Rows are points. Each table stands for the endless flat space through its points: a line for two points, a plane for three, and so on. The two share one point or none. Which?

First (2 x 3):
[[ 31 -18  34]
 [ 33  -9  31]]
Second, 2 rows:
[[ 21 -33  37]
 [  9 -27  31]]
They share: [ 27 -36  40]

First:
[[-20  -6 -34  -4  22 -11]
 [ -5  32 -26  19  17  18]
 [-10  24 -32  12  12  13]]
Second (2 x 6):
[[ -6  17 -39  -7  15   3]
 [-42 -15 -15  37  23  -5]]
They share: [-15   9 -33   4  17   1]

First:
[[-15   6   1 -22 -46  -3 -35  50 -35 -18   2]
 [  3  16  31  52 -17 -17  -9 -10 -34   5  -8]
 [ 27  30  13  56  23 -68 -41 -25  18  -2 -46]
 [ 10  -8 -27 -47 -42 -20 -12  46   0 -36 -47]
 [  4  30  31  51  -7 -31 -36  -3 -25   2   5]]
Second:
[[ 37   9 -12  -1 -19 -35  -8  14 -12  17 -65]
 [ -6  13  16  40  -2 -22 -41  -9  -9  -3 -35]
 [ 25   9 -28 -13 -31 -47  20  18 -16   1 -25]]
They share: no point

First:
[[ 17  -9   1 -49  28 -49 -30  31 -54 -36  46  16 -10  12]
 [ 18 -16   9 -45  22 -48 -39  41 -55 -34  55  18 -19  11]
 [ 30  -7  27 -18 -11 -24 -63  17 -43 -25  46  -3 -31  32]]
Second, 3 rows:
[[ 29   3  -6 -24  -5 -25 -35 -10 -50 -22  36  -4 -19  36]
 [ 29   1 -15 -17 -10 -15 -44 -14 -53 -17  43  -8 -30  40]
 [ 31  -2  12 -39  -2 -53  -7   5 -51 -28  32  13  -1  25]]
They share: [ 27  14   3 -30   7 -27 -36 -13 -40 -31  19  -9  -4  35]

First:
[[ 57 -26 -21 -17  23  23  28 -63 -35  17 -62 -15   1  35   2  68   9 -46
   -8 -33   5 -15  37  -5]
 [ 49   2  -6 -32   8  27  92 -43   4 -34 -54  51  -4  11 -11  67 -22  -3
    4  17 -27 -23  60 -20]
 [ 46  -2 -38 -39  66  -8  32  12 -59  68 -13  27 -73  23  46  14  12  27
  -44  13  18 -12 -35 -45]
 [  0  -1 -20 -68  -2   8  25 -59 -57  34 -22 -15 -44  57  53   6  -4 -27
  -20 -11  38 -33 -23 -55]
 [ 46   3 -45 -49  43  -2  55 -15 -46  55 -22  25 -53   7  42  27   3   4
  -46  -1  10 -21 -18 -38]]
Second (4 x 24):
[[ 10  -2 -29 -11  26  24  54 -49   3   1 -22 -37 -11  38  -5   4  12  19
    5  -5  50   4 -24 -54]
 [ 19 -31  14 -53  22  19  56 -35 -31  27 -30 -12 -30  65  20  19  28   4
  -14 -22  21 -26  -9 -34]
 [ 38  -9 -18 -63  26  -3  24 -59 -62  45 -78  42 -57  18  31  51  -2 -41
  -15  24 -14 -19  52 -22]
 [ 34  13 -51 -30  29   1  20 -67 -39  25 -70  24 -42  -1  14  42 -16 -31
   -2  35   7   2  40 -36]]
They share: [ 35 -11 -17 -36  25  13  32 -39 -42  23 -38   4 -31  42  23  36   2 -14
 -13  -5  14 -19   7 -32]

First:
[[-51  27 -24 -10  -8  -2   9  14 -15   7  43  -7 -31 -54   8  25  14   0
   39 -65 -10  -3 -75 -10]
 [-42  19 -17 -10 -22 -18  26  16   0   8  37 -23 -23 -41 -14   7  29   6
   39 -44   9 -14 -52  -7]
 [-65  47 -34   2   4 -22   3  34  -9  13  27  -7 -47 -40 -12   5  32  16
   23 -55   0  -5 -69  -8]
 [-63  51 -46  26  20 -40 -19  38   7  33  21  11 -45 -14 -46   5  46  22
   -3 -29  16  13 -43  16]]
Second (2 x 24):
[[-19   0 -10  -9 -20 -27  15  36  11  10  10 -35 -15 -41 -38  -7  35   7
   25 -33  43 -34 -27   3]
 [-52  30 -19  -6 -29 -33  42  15   8  10  40 -29 -27 -26 -26  -7  44  16
   40 -30  10 -13 -45  -9]]
They share: [-41  20 -16  -7 -26 -31  33  22   9  10  30 -31 -23 -31 -30  -7  41  13
  35 -31  21 -20 -39  -5]

First, 2 rows:
[[-21 -61  15 -23   9   5  -1  44 -24 -32 -12 -33 -18 -21 -20  26 -25  26
   -7  20 -34  14  15  54]
 [ -9 -17   7 -11   5 -35 -25   8 -20   4  -8 -33  10 -21  -8  18   3  46
   25  32   2 -10 -13  34]]
Second, 4 rows:
[[  2 -36   3  -5  -2 -35 -19   5 -11 -18  -4 -32  10 -21 -10  16  -2  55
   36  19   0   3 -14  33]
 [-26 -20  15 -23  14 -15 -19  29 -31   8 -14 -34  -4 -21 -12  24  -6  27
   -2  39 -14 -11   2  45]
 [  0 -22  33  19 -30 -19 -73  35   9 -20 -18 -78 -24  33  34 -16  50  17
   20  23 -52  -7   6  81]
 [-20  -6  23 -12  10 -19 -51  37  -1 -19  -5 -61 -23 -17 -19  26   4  13
    3  43 -49 -10  10  59]]
They share: [-12 -28   9 -14   6 -25 -19  17 -21  -5  -9 -33   3 -21 -11  20  -4  41
  17  29  -7  -4  -6  39]

First (3 x 24):
[[ 18 -17  39 -32  37 -10 -27  -1 -73   8  32 -21 -70  46 -21 -27  39  -4
   25 -17   1  37 -17 -27]
 [ 38  66  44 -42  33  71 -21  -6   5 -52   0  24  20 -11 -28 -22  -3 -27
   29 -19 -75  17  -5 -48]
 [ 11  15  40 -34  12  26 -39  -2 -42 -26  19  -1 -30  17 -40 -26  24  -2
   39 -13 -34  33 -19 -18]]
Second, 2 rows:
[[ 19  42  33 -32   6  51 -43 -23 -30 -32  29  -2 -38  20 -39 -39  18  -5
   17 -27 -50   9 -17 -37]
 [ 19  18  45 -38  27  27 -28   7 -33 -29   8   7 -11   8 -33 -18  18 -11
   44  -9 -38  39 -14 -22]]
They share: [ 19  26  41 -36  20  35 -33  -3 -32 -30  15   4 -20  12 -35 -25  18  -9
  35 -15 -42  29 -15 -27]

First, 4 rows:
[[-43  15  24  16 -11 -26 -45  16   8  13  36  22  20   8 -11  18  43 -15
   -4 -36  37 -42 -28  21]
 [-10 -30  23 -43 -12 -19 -27  50  35 -16  38 -12  33   5  11  26  67 -43
   -9 -37  19 -28  23  29]
 [  1  -5  21 -18 -37 -45 -19  37  45  11   5   0   7  20  13  32  23 -19
    3 -10 -11 -23 -15  28]
 [  4   8  22   9 -80 -64  -9  27  58  48 -41   2  -2  -5  19  28 -37   5
  -12  27 -29 -25 -66  24]]
Second:
[[  9  -4  27  23 -24 -36  -9 -15  33   0 -14  13 -16  39   4  22   6 -10
    8 -52  11 -24 -65   4]
 [-34  34  11   5 -23 -43 -28   6  26  36  31 -23  26  -5   0   8  22   6
  -20  21  -7 -57 -29  19]
 [-17  15  24  12 -51 -43 -28  30  33   9  21  26  14  -7  17  19  30  -7
   10 -13  33 -18 -25  23]
 [-51  48   7  -1 -40 -48 -37  33  25  40  54 -11  44 -33  12   6  38   6
  -16  44   7 -52  -5  32]]
They share: no point
